Each row is a point. The window is the flat piece filled in between its corners: a triangle in 3 columns, a solid with four corners in 4, and so on. A path goes straight from each point to the next, and from the last back to the first. After which points does the path pass through the window?

Window:
[[-25  30  10  29]
 [ 48 -41  -6 -16]
 [-51  60 -23  14]
 [ 36   2  15 -26]]
Path:
(1): [ 23  10 -13  29]
(2): [ -6 -12  18 -18]
(3): [-21 -19  27 -29]
(4): [40 32 -1 11]
(5): [ 55  29 -39   1]
(6): [ 24 -38  19 -23]
(7): [  6 -21  -1 -10]
(8): [ 22  -9 -16  22]
(9): [ 18  53 -18  26]
(10): [-53  29  26  -6]
(11): [-49  -5  30   9]
(12): [-5 39 -3 27]
Through the window after points: 1, 3, 5, 11

Window, 8 rows:
[[-19  19 -11   7  25 -35  -7 -15]
 [ 12 -23   6 -16 -15   9   9  26]
 [ -5 -20 -32  -6 -31  -1  11   4]
 [-10   7 -10  38  22 -30 -51 -24]
 [ 27  13 -30 -18  -3  26  -3   3]
 [ 16  -2  -5 -60 -24  37 -14 -23]
 [  4 -21 -17 -39   7  53   0 -18]
 [-41  29 -17  22  19 -20 -48   3]]
Path:
(1): [-22   8  -3  16   4   0 -10  -4]
(2): [  0  10  -7   4   0  25  -7 -14]
(3): [ 19   6 -34 -27   0  -6 -27   3]
(4): [-18  -1 -24  -4  17 -15 -33  11]
(5): [-19  24  -8  12   9 -10 -13 -17]
(6): [-10  -2 -10   7 -17  14  17  -9]
(7): [ 11 -19 -37 -47 -18  -9 -31   4]
(8): [ 21  -8 -14 -48  -6  17 -28 -15]
(9): [-17  18   5 -26 -35  42  16 -19]
(10): [  6   3 -11   0  -7  19   7  -3]
(11): [ 20  14 -45 -37  10  -2 -27   3]
(12): [ -7   5 -24   0  16 -15 -24   0]
Through the window after points: 2, 4, 6, 8, 10

Window:
[[  0   5 -32  -9   0 -12  16 -22   5]
 [ 25 -32  -6  37  28 -12  12  10  -9]
 [ 25  46  -7  15 -11  33 -27   6   3]
 [ 40  -3   9  47   9 -30   3  -2  32]
 [-15   0 -17  17 -38   8 -15 -37  17]
 [  3 -35  44  -8   1 -26  -6 -25 -16]
 [ 15  51  -5  24   4  28  20  19  11]
 [ -1  -3 -22  11  27  13  -1   7  21]
 [-26  10   4 -37 -38 -17  -3   3 -12]]
Path:
(1): [21 30 -3  2 -8 32 21  0 14]
(2): [  5  35 -10  27   9   5   9  14   6]
(3): [-25   3 -24  23  38   3  10  -6   0]
(4): [ 29   7  -2  -1 -11   9  -6  12  26]
(5): [ 20   9   7 -15 -21  31  60   1   1]
(6): [ -1   9 -12  16  12 -14 -17  -4   5]
(7): [-17   1 -18  26   6 -19 -23  -3   4]
(8): [ 26  -1 -16 -13   8  27  34 -10  19]
(9): [ 32 -16 -14  19  -3   6   2  13  10]
(10): [-21   9   0  21  44 -40  21 -33  -7]
(11): [ -1  48   1  25  23 -18  17 -26   4]
(12): [ 12 -32 -14   7 -39  35 -23  14  20]
(13): [ 29 -20  -1 -26 -16  26 -14  10   8]
(14): [-37  24 -25  54   6 -15   3 -36  20]
(15): [-15  31   2   9   8 -49 -28 -16   5]
(16): [  8  -9 -13  -8 -18   5  19  -5   3]
Through the window after points: 1, 3, 5, 7, 9, 11, 13, 15
